Rows are points. Each copy is the shape, with its points in the same order, stretched, turned, moved and blurred by noise. Say if it was mirrored as well.
In the rows, zero is written as 128.

Shape (8 x 2):
[[112 125]
 [122 109]
 [166  84]
 [140  58]
 [178 129]
 [113  92]
 [124 122]
 [119 169]]
Copy 1 (8 x 2):
[[138 122]
 [121 117]
 [ 65 111]
 [ 82  86]
 [ 64 147]
 [123 104]
 [121 126]
 [147 159]]
Copy 1 is: mirrored
Copy 2 (8 x 2):
[[143 110]
 [122  97]
 [ 72  95]
 [ 71  49]
 [103 157]
 [115  75]
 [134 117]
 [176 172]]
Copy 2 is: mirrored
Copy 3 (8 x 2):
[[129 131]
 [124 151]
 [152 183]
 [115 197]
 [176 147]
 [112 158]
 [129 137]
 [154  97]]
Copy 3 is: mirrored
Copy 4 (8 x 2):
[[125 150]
 [120 128]
 [135  66]
 [105  75]
 [183  86]
 [103 120]
 [138 136]
 [159 174]]
Copy 4 is: only turned

Shape (7 x 4):
[[142 147  84 113]
 [119  83  83  76]
 [124 153 146 132]
 [132  97 148 116]
 [180 170 114 142]
 [155  81 101 160]
 [124 122 153 142]]
Copy 1 (7 x 4):
[[153  71 136 130]
 [ 89  62 157  70]
 [159 130 143 156]
 [128 126 137 104]
 [215 112 108 150]
 [124 126  78  97]
 [145 145 132 132]]
Copy 1 is: mirrored
Copy 2 (7 x 4):
[[177 146 113 163]
 [109 100  49 164]
 [118 171 161 110]
 [ 89 104 115 132]
 [190 131 178 161]
 [153  50 117 114]
 [101 127 152 102]]
Copy 2 is: mirrored
Copy 3 (7 x 4):
[[ 97 102  92 176]
 [103  62 138 104]
 [123 168  99 148]
 [156 125 134  95]
 [145 125  58 197]
 [178  90 162 149]
 [155 159 134 130]]
Copy 3 is: only turned
Copy 4 (7 x 4):
[[173 117 125 120]
 [149  85 142  50]
 [123 146 115 155]
 [108 106 158 112]
 [170 130 164 173]
 [127  51 174 164]
 [105 123 126 157]]
Copy 4 is: only turned

Shape (13 x 8):
[[136 108 113  67 138 157 132 114]
 [134 140 162 124  41 129 163  88]
 [118 145 135 100 137 138 112  91]
 [153 113 174 156 138  99 143 102]
 [139 125 151 122 145 127 129 107]
 [129 135 140 128  78  95 133 134]
 [202 163 133 162 141 127  98 135]
 [ 95 105  93 121 128 121 127 112]
 [209 146 117  79  83 158  87 109]
 [109 102 130  87 137 145  78 122]
 [114 128 154 119  75 138 150 140]
 [155 144 150 128 168  67 131 117]
 [ 89  53 107  40 121 143  97  73]]
Copy 1 (13 x 8):
[[172 146 101  63 188 168 118 131]
 [177 143 111 162  96 209  87 173]
 [138 160 116  97 136 165  93 122]
 [111  77 156 145  99 167 137 135]
 [131 116 130 113 133 155 125 130]
 [156 128  90 150  82 133 126 161]
 [ 52 139  89 132 126 138 143 131]
 [140 107 114 106 143 117  94 129]
 [115 176  18  85 152 206 101 116]
 [137 138  97  55 122 141  93 140]
 [168 135 123 139 111 162 111 192]
 [118 109 115 131 113 123 165  91]
 [200 111  88  20 148 180  62  99]]
Copy 1 is: mirrored
Copy 2 (13 x 8):
[[174  79 120  93 147 113  93 160]
 [155 103  28 116  78 105 111 163]
 [147 155 109 126 139 115 113 156]
 [137 116 127 137 108  94 167 110]
 [153 125 125 128 131 106 134 127]
 [151 108  87 142  80 132 120 138]
 [140 120  98 188 170 135 163 100]
 [132 100 140 125 105 116  93 171]
 [202  89  42 148 182 119 114 151]
 [165 129 136 139 132 103  68 145]
 [141 111  77 120  88 115  83 130]
 [162 128 153 130 113 133 180 116]
 [198  94 136  95 115  69  49 214]]
Copy 2 is: only turned

Shape (13 x 9):
[[139 115 141 146 103 175 180 148 164]
 [125 101 122 104 163 155  95 103 155]
 [140  92 137 164 102 132 138 115 174]
 [137 144 156  90 128 132  72 130 169]
 [107 125 130 124 100 125 159 100 158]
 [128 136 144 127 137  85 169 195  94]
 [156 170 111 100 152 123 110 120 154]
 [119 124 164 173 105 134 167 134 182]
 [126 127  92 110 119 142 108 144 160]
 [115 160 152 142 122 134 178 170  53]
 [157 149 110 118 172 131  81 113 143]
 [ 85 162 120 173 125 135 155 183  78]
 [186 126 119  91 114 125  53  93 163]]
Copy 1 (13 x 9):
[[ 95 157 142  93 150 138 104 111 154]
 [112 114 104 141 103 140 108 102  89]
 [105 116 161 143  90 126 153  61 143]
 [145 111 121 110  98 175 145 122 112]
 [125 138 143 136  79 116 119 152 148]
 [148 175  76  69 190 106 136 133 167]
 [150 121 123 134 123 140 103 159 119]
 [109 160 149 104 120 129 160  94 142]
 [108 101 121 128 121 164 136 139 150]
 [142 212  56  83 185 132  90 158 190]
 [141 110 106 156 130 150 118 113 110]
 [117 199  57  93 198 164 153 157 204]
 [151  63 145 173  45 164 122  91 121]]
Copy 1 is: only turned
Copy 2 (13 x 9):
[[ 63 174 116 127 154 158 107 111 145]
 [124  70 113 146 139 120 112 129 146]
 [120 156 138 132 188 130  92 120 130]
 [144  87 127 134 122 175 129 156 137]
 [110 163 104 111 162 135  98 159 111]
 [136 194  93 105 143 157 221 115  91]
 [136 109  76 128 108 158 119 105 131]
 [ 90 173 121 100 183 159 104 129 102]
 [133 123 115 120 124 122 118 128 175]
 [ 99 214 107 117  86 149 182 105  64]
 [156  81  97 148 107 129 120  87 129]
 [112 198 120  70  78 108 170  96  86]
 [181  96 133 180 126 152  97 126 158]]
Copy 2 is: mirrored
Copy 3 (13 x 9):
[[ 98 141 182 164 145  27 166 149 145]
 [160 178 129 151 138 139 155 172  78]
 [101 167 185 116 169  74 118 144 139]
 [136 155  89 113 162 142 190 171 150]
 [148 151 148 117 149  78 148  93 137]
 [ 59  89 134 161  63 114 135  89 181]
 [142 131  81 182 170 131 144 130 143]
 [ 65 153 169 115 169  50 151 109 142]
 [146 152  97 148 131  88 126 171 149]
 [ 66  45 145 135  61  66 165  92 136]
 [130 137  88 166 160 147 126 163 110]
 [ 54  76 105 119  66  40 126 109 114]
 [173 149 115 126 193 160 138 195 162]]
Copy 3 is: only turned

Shape (15 x 12):
[[154 154  98 146 106 114 181 123 124 102 110 116]
 [151 124 120 187 209 131 135  74 123 160 112 116]
 [112 150 107 134 145 119 102 157 146 119 165  68]
 [171 109 113 137  98 151 137 167 103 106 108  89]
 [161  88 119 138  75 165 114 135 116 156 127 142]
 [203 144 125 148 104 119 148 108  75 120 155 172]
 [160 131  80 153 114  83 128 131 114 133 151  78]
 [ 99 146  54 147 138 145 204 127 144 161 158 174]
 [155 136  76 166 140 132  81 100 146 113 100 124]
 [135 117 117 160  96 108  93 120 119 131 112 185]
 [191  97 175 129 122 135 159 167 175 109 122  89]
 [130  77  76 147  94 143  96 119 125  77 132 113]
 [137  97 119 199 120 155  96 107 180 106 109  99]
 [133 146 125  71 129 151 117 110 115 159 123 108]
 [150 144 131 197 127 113 105  87 134  89 112 126]]
Copy 1 (15 x 12):
[[108 134 103 140 130 160 167 180  83 125 100 121]
 [162 181 139 150  66 165 128 124  96 175 159 113]
 [157  76  89 149 111 167  98 127  88 108 166  98]
 [ 92 118 116 181 114 131 121 136 106 130 103  93]
 [ 95 123 127 145 133 113  96 109 155 179 113 120]
 [125 126 185 134 169 167 129 172 113 156  91 156]
 [183  75 108 161 145 178 127 155  90 143 102  95]
 [105 161  93  48  83 172 145 164 125 118  69 179]
 [152 131 105 156 135 143 122  66  78 171 143 107]
 [144 114 143 133 147 134 155 101 139 160 108 165]
 [120 108  90 217 120 105  97 177  98 139 142 140]
 [101  90 118 138 104 118 119  71  85 179 111 106]
 [100 127  78 190  98 133 114  66  97 205 163 125]
 [134 128 124 106 130 109  91 143 110 125 187  58]
 [125 125 126 174 131 167 157 108  84 178 156 136]]
Copy 1 is: only turned
Copy 2 (15 x 12):
[[120 143 158 160 138 122 167 158 157 160 152  98]
 [147  45 150 102  99  86 145 116 105 118 171 146]
 [115 142 145  70 138 160  72 126  86 191 183 137]
 [ 98 147 169 131 136 107 130 187  98 116 144  94]
 [155 135 153 144 144 102 123 126 109  54  95 100]
 [218 147 156 184 111 114 157 189 166  92 146  74]
 [139 162 163 107 107 118 127  97 113 163 181  81]
 [143  82 134 171 141 175 104 101 174 159  81  76]
 [143 122 192 100 148  40 119 122 127 150 149 133]
 [148 141 132 131 141  69  98 130 170  74 142 114]
 [124 137  91 110 177 131 159 163  43 150 157 137]
 [123 169 163  66 135  88 136 147 142 106 113  96]
 [123 103 149  40 191  79 154 110 117 120 157 172]
 [123 157 158 180  83 114  93 136  90 132  95 160]
 [155 129 156  77 149  80 163 142 168 113 191 159]]
Copy 2 is: mirrored
Copy 3 (15 x 12):
[[ 87 117 146 122 108 121 105  91 133 110 185  95]
 [121 191 175 146 156 105 161  74 193 190 144 124]
 [109 129 169  87 116 130 111 153 149 145 144 170]
 [ 75 131 107  66 142 112 108 136 164 110 172 108]
 [104 143  95 122 191 116 115 131 152  70 144  96]
 [130 163 123 118 132 132 136 117 108  85 177  48]
 [ 93 140 166 108 132 136  88 144 139 139 212 114]
 [100 102 164 162 150  45 103  57  91  92 144 122]
 [108 174 123 106 151 168 127  63 157 144 172 159]
 [158 124 101 126 171 151 145  93 124  92 183 115]
 [ 64 125  93 147 107 117 134 183 191 116 148 138]
 [ 76 121  74  80 186 160 112 120 117 131 158 144]
 [ 58 134 107 118 182 166 163 109 186 129 151 184]
 [135 163 133 121 120 127  62 122 156 120  80 102]
 [112 146 138 115 138 192 173  84 149 135 168 134]]
Copy 3 is: only turned
Copy 4 (15 x 12):
[[ 71 127 123 164  74  84 170 148 106 113 143 174]
 [158 114 160 129 167 147 229  71 137  97 178  64]
 [ 80 127  72 128 117 145 148 181 156  85 160  86]
 [ 45 128 120 141  92 108 138 174 188 173 113 155]
 [126 140 127 120 105 132  97 172 156 205 116 180]
 [117 118 167 176  57 152 110 158 111 124 126 209]
 [ 65 133 118 149  88 143 155 177 146 120 188 161]
 [197 139  75  89  71 104 217 157  96  94 137 155]
 [ 97 140 116 139 104 153 163  99 127 131 195  84]
 [128 103 123 125 118 154  81 123  97 157 144 164]
 [ 98  83 120 205 136  86 149 176 177 175 108 150]
 [ 77 135 137  99  76 116 119 168 159 173 157 103]
 [104 120 143 137 139 137 161 139 127 171 152  62]
 [122 172 101 119 128  84 105 123 164 108 139 143]
 [ 84 115 167 169 126 155 138 111  83 112 158  93]]
Copy 4 is: mirrored
